Each row is a point. Examples show where two turns around zero, p and q, send a point. Where does a point land after both, in the order given? Backwards means that the second turn is done in reverse. Each puzzle has new turns, and all numbers are rounded.

Turn p:
[-34 -26] -> [  2 -43]
[39 11] -> [13 38]
[2 8] -> [-5  6]
[16 23] -> [-10  26]
[-23 -17] -> [  1 -29]
Turn q:
[21 14] -> [ 1 25]
[-49   6] -> [-33 -37]
[ 12 -25] -> [27 -5]
[16  5] -> [ 5 16]
Where do these land?
p, then q backwards: [21  5] -> [21  5]
p, then q: [-27 -20] -> [ 28 -18]
p, then q: [35 -7] -> [-6 35]
q, then p: [-29  22] -> [-10 -35]

Turn p:
[ -3   4  24 -41] -> [  6  46   3 -10]
[ 10 -19 -18  44] -> [-13 -49  11   1]
[ -7  23 -16  28] -> [ -2 -24 -20  26]
[-31  -2  23 -37] -> [ -6  44 -20 -23]
[ 12  -7 -35  12] -> [ 20 -34   3  -2]
[ 5  1 -9 30] -> [ -9 -28   1  12]
[ 14   0  30 -36] -> [ 4 44 21 -5]
Turn q:
[-26 -15 -21  27] -> [ -1  -8 -45  -1]
[ 13 -20 -23   0] -> [ 26  14 -13  -9]
[  6  31 -25 -46] -> [ -3   2  31 -53]
[28 33 10 24] -> [-30  37  12  13]
[ -1 -18  42 -13] -> [ 11 -24  24  32]
[-19 -10  17   7] -> [ -4 -21  -7  17]
Where do these land?
q, then p: [ 38 -30   7  13] -> [ -1 -15  17  45]
p, then q backwards: [-29 -28  10  -7] -> [-11  26 -32  -1]
q, then p: [-24  23  14   1] -> [-17   0 -18 -26]
q, then p backwards: [-13  26 -48  10] -> [-48 -26  10 -14]
p, then q: [ 28   9  17 -18] -> [-27  10  17  20]

Turn p:
[-31 -17  14 -10  10   2   3  25] -> [-21 -19  16   1 -15  28 -13  -5]
[ -6  31 -16  31 -25 -25 -34 -30] -> [ 10  26  -4   0 -14 -19  57  31]
[ 24 -12 -17  32 -17  -3  12  25] -> [ -8 -19 -36  -9  16 -10  -7  30]
[ 19 -16  -2 -22  13  23   7 -34] -> [ 22   3   3  23   5 -23 -18 -33]
[-21  38 -12 -25 -34   7  -9 -38] -> [ 57  19  28   2 -12   5  29   7]
[ 25 -21  21  32 -27 -22  15 -25] -> [ -5  18 -12   5 -12 -45 -23  38]
[-39  -4   1  -4 -10  36   2  18] -> [  7 -43  30   2  -4  21   2   4]
[ -5 -11  15 -31  39 -21  15  28] -> [-29  11  -4 -11  -7  34 -30 -33]
[ 14  34  25  -1  27 -22 -17  18] -> [-32  36   9 -22  22  12  13  -9]
[ 22  -3 -34  10  22  22  22 -12] -> [ 17 -22 -28 -10  12 -27  -1 -29]
[ -2 -18   4 -14   3   4 -14  26] -> [-16  -9  -1  18   9  25  -8  -1]
Turn q:
[ 17  -4   7 -16 -31 -34  11   2] -> [  4 -14 -25  10 -23  -2  15 -33]
[-21  28 -21  -2 -15 -29 -31  15] -> [ 34  15 -20 -15  32 -12   5 -27]
[ -2 -19  -9  10  -7 -26 -19 -46] -> [ 11  -1  -5  10  -1  35 -38 -29]
[-19  -4  -3  34  -5  11  -7 -17] -> [ 12  31   6   5   0  22 -16  12]
[ -8 -22  16  39  19  10  19  28] -> [-2 22 36 35 -5 -5 17 22]
[-32  42 -15 -31  -8  27  22  22] -> [-23  19 -18 -48  19 -13  38  14]
[-10 -23 -20 -23  27   0  22   4] -> [-35 -17  14   7  25  13  16  -4]
[ 22 -16  28  37  29 -13 -10 -24] -> [ 16  -6  44  22 -24   5 -35  -3]
[ 45  30  -2  14 -23  -1 -18 -17] -> [ 45 -21 -16 -20 -30   2 -13   8]
[  1   3  34 -26   9  25  16   8] -> [-37  -2   4 -10 -18 -29   2  14]
[  6 -16 -15 -36   5  30  -5  25] -> [-26 -24 -20   5  26 -16   9  27]
Where do these land?
q, then p: [ -9 -36 -23  12 -39  18 -27   1] -> [ -6 -33 -30 -12  26  -6  41  -7]
q, then p: [ 22  19  -7 -18  16   6  -1   4] -> [ -7   4  -9  17 -10  15 -27  -7]
q, then p: [-97  -3   4  -1  13  -8 -10 -15] -> [  5  27  52 -36  -4   0  54 -49]
q, then p: [  8  22  21  -7 -10 -16 -11  -6] -> [ 18  27 -10  16  -6   0   2   8]
p, then q: [ 21   9   3 -12  18 -25   9 -30] -> [ 22  -7  -7 -39  -4   6  -5 -21]
q, then p: [34 17 -6 25 14  6  8 -7] -> [ -5   0   3  16  26   4 -34  17]
q, then p: [  6 -23  12  16   2  52   5 -10] -> [-22 -26  10  -6  17  34  15  29]
q, then p: [ 23 -10  11  -4  13 -16  10  57] -> [-24   8 -24 -24 -30 -22 -31  20]
p, then q: [ -8   5 -14 -10 -27 -17  18   6] -> [  8 -20 -23   0   3 -12  11  23]

Turn p:
[ 50  29 -27 -60 -52  14   7  10  -6  33  -9] -> [-33  22  35 -46  42 -46 -43 -34   8   8  -6]
[ -1  -7   4 -20  50  -1 -25  -4   1 -20 -31] -> [  7 -34  -4  23 -24 -23  11   6   5  44   0]
[ -6 -11  34   1  -4 -22   2  -9  20   9   9] -> [ 15  14 -12   3  -1  12  -1  16  38  -5   3]
[  4   1  -9  -2  30 -29  47 -13  35 -32   1] -> [ 41  16 -45  18  25 -15   1  23 -19  20  -3]
[ 10 -24  -5  29 -24 -46 -10  14 -16  -8  19] -> [ -5  -1  -4  14   6  40 -27  14   2 -21 -44]
[-33  24  15 -22 -27   1  13 -28 -50  10  25] -> [ -1  13  18 -44 -34  -6 -30  29 -10 -34  25]
[ -9 -44  -7  -8  19  16 -14  26 -22  -4  16] -> [-12 -58 -15 -14  -5  12  10  -3   0  -8 -10]
[-36  22   1 -19 -29  19  10   5 -32 -18 -17] -> [-15  10  29 -43 -19  -7  12  26 -28   4   4]
[ 15 -17 -32  -4  -7   9 -17 -27 -21 -28  -8] -> [ -9 -25  14   4   4  17 -31  -1 -31  28   9]
[-11  12 -19   6  -5  20 -21  10  37  32  -5] -> [-40  14   0  19  14  -9  25 -19  12  -5  20]
[ 11  15  21  29 -33  -4  40 -28  -2  39 -33] -> [ 36  41  54   7  27   0   2   6  10 -27  15]
[ -5  18   5  16  46 -23  -5   9  15  24  15] -> [  7   4 -29  39 -19 -24  10  -7  14 -24  -5]
[ 30 -19  33  24  41  37 -29  39  32 -29   1] -> [ 16 -24 -28  11 -16  25  49 -57  20  36 -19]
[-19   0 -13  30  -5   8   0  -2   8  -7  18] -> [-10   8 -13  10  -1  25  12   0 -20 -16  10]
Turn q:
[ 14  -6 -38  -8   4  -6 -11   0  17  -6 -13] -> [-13 -17  -5 -21   5  -6  35   7  -5 -10  -1]
[-31  22   5 -24 -45  14 -24   3  -6  18 -11] -> [-14 -22  -3  12 -32  -3 -24  26  45 -11  -6]
[ 46 -31 -18 -30 -31  34  15 -22   1   5 -22] -> [ 12   7 -39 -44 -19  -6  29 -31  40 -12   4]
[-15 -34   5  59  12  -9 -20  -7 -27 -30  25] -> [ -9   2   3  42  32  44  -5 -35 -32 -26  -5]
[ -3   2 -11  10  33 -12 -14   2 -37  -6  38] -> [ 10  15  17  30  22  -8   4  -3 -27 -23 -34]
[ 28 -39  -9 -23  14  -3   0 -17  32   8 -13] -> [-11  10 -17 -32  23 -23  29 -14  10  -4  30]
[-12  40  43  17 -27 -15 -26  36 -16 -34  22] -> [ -2  22  15  37  -9  56 -27  47   2   9 -19]
[ 19 -15 -16  -6   6 -22  16 -49  13  14 -16] -> [-12 -13 -17 -23  29 -25  17 -31  11  25  -4]
[ -8  -5   4   0  18 -32  32  34  -3  33  -5] -> [-18  20  16  13 -25 -33   2  -5 -31  29  11]
[-38   6  25  11  25 -12   2   7 -30 -51  20] -> [ 29   4  42  54  21  30  -2   2 -10   4  -1]
[  5   8 -22 -10 -19  32  12   0  21   6 -38] -> [ 10 -33 -17 -35 -31  -3   8   3  13   1  16]
[-46  36  49   2 -12  26 -36  33  -2  -5  25] -> [ 10   6  22  34 -13  25 -60  52  10 -23   9]
[ 39  12   0  -1  22   7  22 -13  13  32 -39] -> [ 16  -4 -42 -31  -3 -34   4  -2 -16  32   9]
[  2   3 -18   2   1  -2  32  -9  24  15  26] -> [ -7   2  25 -37   1 -14 -10 -18 -10   7  -9]
Where do these land?
p, then q: [-27  19  20 -29 -19 -19  -6  11 -28 -28  12] -> [-16  -2   2   6 -45  -4  13  35  35  -1   3]
q, then p: [-16 -30  18   2 -42  19   6   3   1  40  33] -> [-36  35  -5   5 -31  25 -10  18   6  32  27]
p, then q backwards: [ -7  11 -25  16  49 -45  17  -1  37 -11 -17] -> [ 10  13  21  -7  40 -24 -30   5 -54  11 -27]
p, then q: [  2  -6  26 -47  12  23  11   3  -3 -47  12] -> [-23  18  -7 -23 -22 -50  23  -2  30 -13 -14]
q, then p: [  3  16   1  -5 -26  22  -7 -23 -14   3  54] -> [ -6   9  15  14 -13  -5  15  -5  12  63   3]
q, then p: [ -5 -15  38  -6 -10  30 -51  -5  -2   0  21] -> [-23   9 -36  18 -21  15  17 -27 -26  34  -8]
q, then p: [ 31  26 -15 -16  18 -26   4  33  19   3 -29] -> [ -5  -1   7 -28  20 -35   2  12  -1 -41 -34]
p, then q: [ 19  -9 -48  35   0 -23   6  11  34 -20 -51] -> [ 22 -16 -30  32  -6 -20 -24 -20 -66  19   7]
q, then p backwards: [-10  -4  15  16  -6  27   3  -1 -39  12  22] -> [ 32  18   4  25  10 -23  -5  -8 -15   8  23]
q, then p backwards: [-12  12  34 -20 -16  25  -1 -37  -4   4  -7] -> [ 29 -21  28 -24   8 -23  -4 -22  11  16  12]
q, then p: [-15 -17 -32 -16  -4  14 -15   0 -18  29   0] -> [  5  11  -8   7  10  26  -8  39 -11  20 -14]
q, then p: [ 11  21 -22  52  40 -15  27  17  34  -5 -43] -> [  4 -60  23 -34   2 -14 -31   3   0 -56  -3]
p, then q: [ 26 -23 -11  18   2 -33   7 -11 -16  21  -6] -> [  5   2 -30  11  25  25   8   8 -24 -10  23]
